Each row of a before or after table is a point. One or more steps were done to the points. Then noise was added and the rows were shuffled. The steps act on columns, c1 being the first. Write out the steps. A step turns or swaps two columns, mirrors them in a line or flattens them onto one, adds a multiple of one to another, or multiplies or shifts one. Angles are multiples of 10 degrees, from the lower column toward the higher: turns from -170 to 170, lines from 10 to 170 but not 90. Use the fewest steps. Two steps may share a column if one is a turn and the other turns, adds or multiplies; they go together, in the order done. Otherwise the lowest column goes first.
(in the rows, 128 means zero)

Before (8 x 3):
[[ 81 111 161]
 [118 121 159]
 [107 104 155]
 [249 148 170]
 [165 115 156]
 [103 181 109]
 [104 157 168]
 [100 138 129]]
After (8 x 3):
[[117 119 119]
 [ 99 139  89]
 [104 181  68]
 [109 103 114]
 [165 115 116]
 [ 80 111 121]
 [104 157 128]
 [249 149 129]]
Steps: shift c3 by -40

Before (9 x 4):
[[153 153 204 106]
 [226 143 157  95]
 [151 184 133  73]
 [149 218 217 113]
 [ 87  74 106 178]
 [139 161 139 133]
 [ 98 113  97 100]
 [ 85 143  75 122]
 [114 207 154 133]]
After (9 x 4):
[[208 114 155 133]
 [152 152 204 107]
 [114  98  99 101]
 [162 140 137 132]
 [145  88  73 120]
 [142 226 156  93]
 [ 75  87 106 176]
 [185 151 132  74]
 [217 149 220 111]]
Steps: swap c1 and c2

Before (10 x 6):
[[ 87 111 102 100  91 180]
 [171 115  96 135 155 122]
 [121 137 187 172 146  71]
 [ 51 165 122  64 112  96]
 [ 71 128  29  14  74 193]
 [103 111  83  79 113 166]
 [109 106  61 103 121 130]
 [138  82 176 114 173  90]
 [ 78 159  77  59 140 194]
 [131 168 184  89 102  88]]
After (10 x 6):
[[ 90 111 137  98 172 180]
 [121 140  79 169  94  71]
 [136  88 101 115  70  91]
 [ 50 169 126  66 147  98]
 [102 113 167  81 157 166]
 [174 113 168 137 112 123]
 [127 165  66  86 134  88]
 [ 76 160 183  53 132 194]
 [ 72 128 202  17 212 196]
 [108 105 187  95 157 130]]
Steps: turn c3 and c5 by -160 degrees

Before (8 x 9):
[[117 109 127 170 156 138 164 166  93]
 [ 84 162 118 160 129  53  68 156 110]
 [148 138  85 141 209 137 157 154  38]
 [117 183 108 105 126  84 100  89 178]
 [122 142  70  96  46  73  58  62 153]
 [144 105 107 122 146  63  70 139 178]
 [106 163  80 128  89 126  29 126 162]
 [147  93 159  58 201 173 147  64  55]]
After (8 x 9):
[[117 141 106 106  72  83  95  88 179]
 [143 108 109 123 144  60  70 139 184]
 [113  95 127 169 140 138 162 163  93]
 [121 211  70  99 129  73  57  60 152]
 [146  52 158  60 149 175 146  62  59]
 [147  49  85 141 103 140 157 157  42]
 [ 83 133 119 154  97  52  68 157 107]
 [108 175  79 128 105 124  30 129 164]]
Steps: mirror c2 and c5 in the line at 140 degrees

Before (9 x 11):
[[128 135 132 125 157 129 112 139 142  84 102]
 [105  93 114 114 118 118 110  89 151 131 102]
 [137 114 109 128 106 133 118 139 147 119 132]
 [119 109 114 124 131  66 121 134 137 135 174]
 [104 135 116 116 125 135 118 135 132 148 132]
 [137  89 182 124 108 111  58 141 126 146 112]
 [135  89 108 203 140 126 120 106 129 135  93]
 [136 119 125 137 110 133 106 105 124 124 110]
 [ 68 131 131 131 109 136 116 137 121 135 133]]
After (9 x 11):
[[129 103 124 142 109 121 108 137 144 126 113]
 [129 142 133 125 154 125 112 122 161  84  99]
 [ 78 134 130 132 109 159 119 127 139 133 132]
 [133 138 106 127 104 118 119 142 167 120 133]
 [165 134 113 122 133 182 120 145 156 136 173]
 [146 143 179 125 108 134  56 168 145 145 113]
 [104 136 117 109 123 142 119 123 149 144 133]
 [116  88 116 105 118 151 105 162 173 129  99]
 [134 104 106 250 138 122 121 166 148 136  92]]
Steps: mirror c1 and c6 in the line at 160 degrees; turn c2 and c8 by -90 degrees; multiply c4 by 1.6; shift c9 by 20

Before (8 x 14):
[[157  84  68 115 146 101 125  92 137 103 161 175 140 168]
 [ 61 140 112 147 117 105 168 188 173 157 154 112 110 175]
 [116 106 117 123  97 200  75 121 146 132 205  90  67 131]
 [121 120  72 147 152 137 170  87 115 197  97  59  82  96]
 [ 56 136 165 194 179 140  31 200  98 107 132 117 169  90]
 [179 181 192 111 209 162 108 141 162 214  75 115 116 120]
 [122  46 110 212 142 187  56 217 129 121 223 103 146  76]
 [198 115 126 174 171 185 128 122 175 121 140 171 190 186]]
After (8 x 14):
[[137 147 135 192 180 161 183 169 157 105  93 135 102 217]
 [113  86  95 146 119 117  76 149 109 155 110 153 151  98]
 [122 180 111 210 140 123 196 135  64 110 124 148  63 193]
 [153  65 201 112 211 101 140 161 147 205 102 169  99 148]
 [135  96 145 175 171 166  65 116  88 136 137  84  53 142]
 [110 146  79 148 154  81 155 121 132 174 138 218 137  80]
 [110 149  84 115 144 147  88  96  89 122 159  71 151 138]
 [125 131 108 123  99  43 135  88  96 115 160 165  79 183]]
Steps: flatten c1 and c3 onto the line at 70 degrees; turn c2 and c9 by 130 degrees; turn c6 and c13 by -110 degrees; mirror c7 and c14 in the line at 130 degrees; flatten c8 and c11 onto the line at 140 degrees; mirror c10 and c12 in the line at 10 degrees

Before (10 x 18):
[[181 118 125 135  72 113 202 116 108  76 191 150 129 114 204 111 178 156]
 [180  19 170 188 107 198 117 134 168 182 158  84  84 105 118  72 165 141]
 [148 135 127  98  96  85 193  89 104  74 192 157 141 190 122 108 160  99]
 [183 150 147 121  94  39 170 158 121 108 180 157 151 154 136 156 178 160]
 [180 126 132 128  77 134 178 101 110 153 158 198 161 157 145 118 131 168]
 [197  95 113 167  89 173 108  90 195 183 125  45  73  80 129  76 113 146]
 [183 141 145 133 149 113 234 147 139 120 177 144 153 132 149  97 126 128]
 [157  54  95 179 128 199 133  95 179 178 181  41 112  90  94  75 157 224]
 [206  61  85 226  94 209 115 135 110 205 180  31  84  73  86  67 129 153]
 [176 133 109 127 101  77 177 122 138 134 194 145 204 194 204 108 173 110]]
After (10 x 18):
[[183 142 145 130 116 113  76 149 140 119 178 144 152 110 147  97 127  37]
 [177 132 110 129  83  76  87 121 137 132 194 145 205 183 204 107 175  95]
 [197  97 114 166 190 172 154  91 195 182 125  44  73 139 129  76 113 136]
 [179 116 125 131 169 116 116 116 109  74 190 150 131 168 206 110 181  49]
 [150 134 127  99  90  87  72  91 102  75 192 159 141 187 119 110 160  89]
 [178 126 132 127 127 136 138  99 109 154 159 198 163 186 144 120 130  67]
 [182  20 170 187 157 196 145 135 165 181 157  80  84 136 119  74 164 133]
 [205  60  85 225 193 208 156 134 110 205 182  31  83 130  87  67 129 127]
 [185 150 146 120 120  39 138 160 119 107 182 157 149 172 138 158 179  76]
 [156  53  93 176 160 201 206  95 182 179 181  39 105 106  93  76 157  76]]
Steps: mirror c5 and c14 in the line at 120 degrees; turn c7 and c18 by -120 degrees
